Rows are points. Two turns around zero, p and q, are shown by what they do to some points. Where does a point land after both, in the order given? Backwards means that the second turn is done in reverse. Each puzzle has new turns, and all numbers are rounded.

Turn p:
[ 2.9 -2.3] -> [2.1 3.1]
[-4.3  1.4] -> [-1.1 -4.4]
[1.4 0.9] -> [-1.0  1.3]
Turn q:
[2.5 1.4] -> [-0.4  2.8]
[ 1.6 -0.2] -> [0.7 1.4]
[-5.4  1.5] -> [-3.3 -4.5]
[ 1.6 -3.9] -> [4.2 0.1]
[-0.3  1.2] -> [-1.2  0.1]
Where do these land?
p, then q: [ 0.3 -0.2] -> [-0.2  0.3]
p, then q backwards: [-2.1 -4.2] -> [-0.2 -4.7]
p, then q backwards: [-1.9  2.2] -> [-2.6  1.2]
q, then p: [3.7 2.3] -> [-4.2 -1.2]

Turn p:
[1.2 1.2 2.2 0.4] -> [-1.5  0.5  2.3 -0.1]
[ 5.0 -2.6 -3.1 -2.5] -> [ 3.0  3.2 -1.1 -5.1]
[-2.4 -0.3  1.7 -2.6] -> [-2.7  1.1 -2.1  1.5]
[-1.3 -2.6 -2.2  3.7] -> [ 2.0 -4.5 -1.2 -1.0]
[-2.4  4.3  1.3  1.1] -> [-0.7 -0.4  2.2  4.6]
Turn q:
[ 1.6 -3.6 -0.4  0.0] -> [ 0.6 -1.3  3.0 -2.2]
[-2.5  0.9 -2.4 -2.1] -> [-3.9 -0.6 -1.0  0.7]
[-3.3  1.0  2.9  1.8] -> [1.2 0.5 0.0 4.7]
[ 7.5  1.2 -3.0  1.7] -> [ 3.2 -0.6 -3.1 -7.0]
[ 1.5  1.9 -1.1 -1.3] -> [-0.9  1.2 -1.9 -1.7]
[-2.0 -1.0  4.9 -0.2] -> [1.4 2.5 2.9 3.6]
[-2.9 -0.4 -0.9  0.1] -> [-1.7 -1.5  0.2  2.0]
Where do these land?
q, then p: [-1.9  2.8  0.5 -0.7] -> [ 2.3 -1.8  0.5  1.9]
q, then p: [ 2.0  1.7 -1.0 -2.2] -> [ 1.0  2.2 -1.3  2.3]
q, then p: [1.3 4.1 0.8 1.9] -> [ 4.5  1.1  0.9 -0.5]
p, then q backwards: [ 1.0 -4.3 -3.1 -1.1] -> [ 4.2  2.5 -1.9  1.6]
q, then p backwards: [ 0.3 -4.0 -3.1  1.0] -> [ 0.8 -1.7  1.4  4.6]
q, then p: [-2.7 -0.3  5.9  1.1] -> [-0.2 -2.5  6.1 -0.3]

Turn p:
[ 4.7  2.4 -1.8 -3.2  3.6 -2.4 -1.7  1.5] -> [ 2.3  1.3 -2.6 -2.3  0.3 -0.3 -6.8  0.1]
[-3.0  0.6 -1.1 -0.4  3.3  0.5 -1.1 -0.9] -> [-4.2 -0.9  0.1  0.6 -0.5  0.3 -2.1 -0.4]
[ 0.5 -3.1  2.4  3.8  1.9  3.0 -4.3  3.0] -> [ 0.9 -4.5  1.2  4.7  4.1  1.1 -0.9  2.7]
[-3.4  1.3  1.3 -0.8  1.6 -4.6 -2.4  2.8] -> [-2.1 -0.1  4.7 -3.3  1.1  0.6 -3.2  1.9]
[-1.5 -2.0 -3.8 -0.8 -5.1  1.8  3.4 -2.1] -> [ 0.5  1.3 -1.0  0.8 -5.8  1.3  5.2 -0.7]
[ 0.7  3.8  3.1  1.1 -2.3  1.0 -0.8 -1.2] -> [ 0.5  3.4  0.9  0.8  3.8  0.2  1.4 -2.1]
[-0.7  0.2 -3.3  3.7  1.3 -1.6  2.5 -1.1] -> [-2.2  1.3 -0.9  0.9 -2.3 -3.9  0.6  2.8]
[ 0.9  0.4  4.0  0.2 -1.7  1.6  2.4  2.7] -> [ 1.6 -0.4 -0.9 -1.9  3.8  1.3  3.4  0.7]
[ 1.8 -3.8 -0.8 -3.6 -2.5  0.6  2.0 -4.7] -> [ 2.8 -1.7 -1.5 -0.3 -4.5 -0.7  2.4 -4.9]
Turn q:
[-1.8  0.4  0.2  1.1 -2.2  1.9  1.9 -3.7] -> [-3.5 -1.6  1.3  2.5  0.6 -0.6  2.7 -0.2]
[-0.1  0.4 -1.3  2.4 -3.2  3.2 -3.1 -3.3] -> [-2.1 -0.3  2.3  5.0 -2.7  2.5  0.8 -0.1]
[ 0.3 -2.4  1.4  0.7  1.9  3.9 -0.1 -2.0] -> [-1.0  0.2  3.9 -1.2 -0.1  2.1  2.3  1.8]
[-3.9 -1.5  1.7  1.3 -1.6 -0.8 -3.5  4.0] -> [-2.0 -0.7  1.2 -1.2 -2.7 -1.1 -6.1  0.1]
[ 0.5  2.4 -0.3 -0.1  6.2 -2.3 -1.8 -3.1] -> [ 3.0  0.3  1.3 -1.5  3.3  3.4  0.7 -5.1]
[-3.5 -2.6 -2.0 -2.7  2.2 -0.6 -0.6  0.8] -> [-0.5 -2.8 -0.6 -2.3  2.6  2.4 -2.9  1.6]
[ 0.8 -1.8  1.3 -2.3 -2.9 -4.2  0.5  1.4] -> [ 2.4 -3.2 -2.3 -0.7 -1.7 -3.6 -1.2  0.7]
[ 2.0  1.0 -0.4 -5.1  3.0  1.2  3.6  1.2] -> [ 0.9  1.0 -4.0 -4.2  2.0  1.2  3.4  1.6]
[ 2.3  0.1 -1.2  1.5  1.9 -4.7  0.7  5.2] -> [ 4.6  3.2 -1.9 -1.1  1.7 -3.0 -3.8 -0.1]
[ 3.6  3.8  0.6  3.2 -5.3  2.5  2.3 -0.4] -> [-1.8  3.8 -1.1  4.8 -3.2 -3.3  3.9 -0.1]
Where do these land?
p, then q: [-3.9  1.7  0.8  1.4 -2.4  0.2  1.6  1.6] -> [-3.7  1.2 -1.4 -3.1  1.2 -1.7  0.9 -0.2]
q, then p: [ 3.8 -2.1 -0.2 -4.3 -3.0 -2.7 -3.3  2.4] -> [ 7.0  1.1 -0.5  2.0 -3.1  1.8 -0.1  1.9]
q, then p: [-0.7  1.0 -3.3  2.1 -2.8  1.0 -1.1 -1.5] -> [-1.8  0.4  1.2  3.5  1.3 -1.3  1.6  2.5]
p, then q: [-0.2  0.3 -1.5  0.9 -2.5 -2.9 -5.5  1.5] -> [ 0.1  2.8  2.1 -1.4 -5.5 -1.1  0.2 -2.2]
p, then q: [-3.4 -0.7  3.6 -3.6  2.1  0.0  3.5 -3.3] -> [-1.8 -6.8 -0.2 -1.0  3.1  1.1  2.0  0.8]
q, then p backwards: [-1.2  3.8 -0.3 -1.5  2.4  2.8  0.9 -1.9] -> [-2.7  2.6  1.9 -1.9 -1.1  3.3  1.8 -0.4]
p, then q backwards: [-0.8  1.8  4.4  3.3 -1.5  1.7  2.4 -1.5] -> [ 0.5  2.0  0.0  1.3  1.6  0.5  5.4 -3.0]
q, then p: [ 1.9 -1.4 -3.0 -0.6  4.4 -3.2  2.0  0.4] -> [ 1.2 -1.2 -4.4 -0.3  1.3 -1.4 -4.8  0.2]
p, then q: [ 4.5 -4.3 -0.5  2.2  3.4  3.1 -0.5  2.1] -> [ 4.6  2.0  2.2  2.1  1.4  0.4 -3.6  4.4]
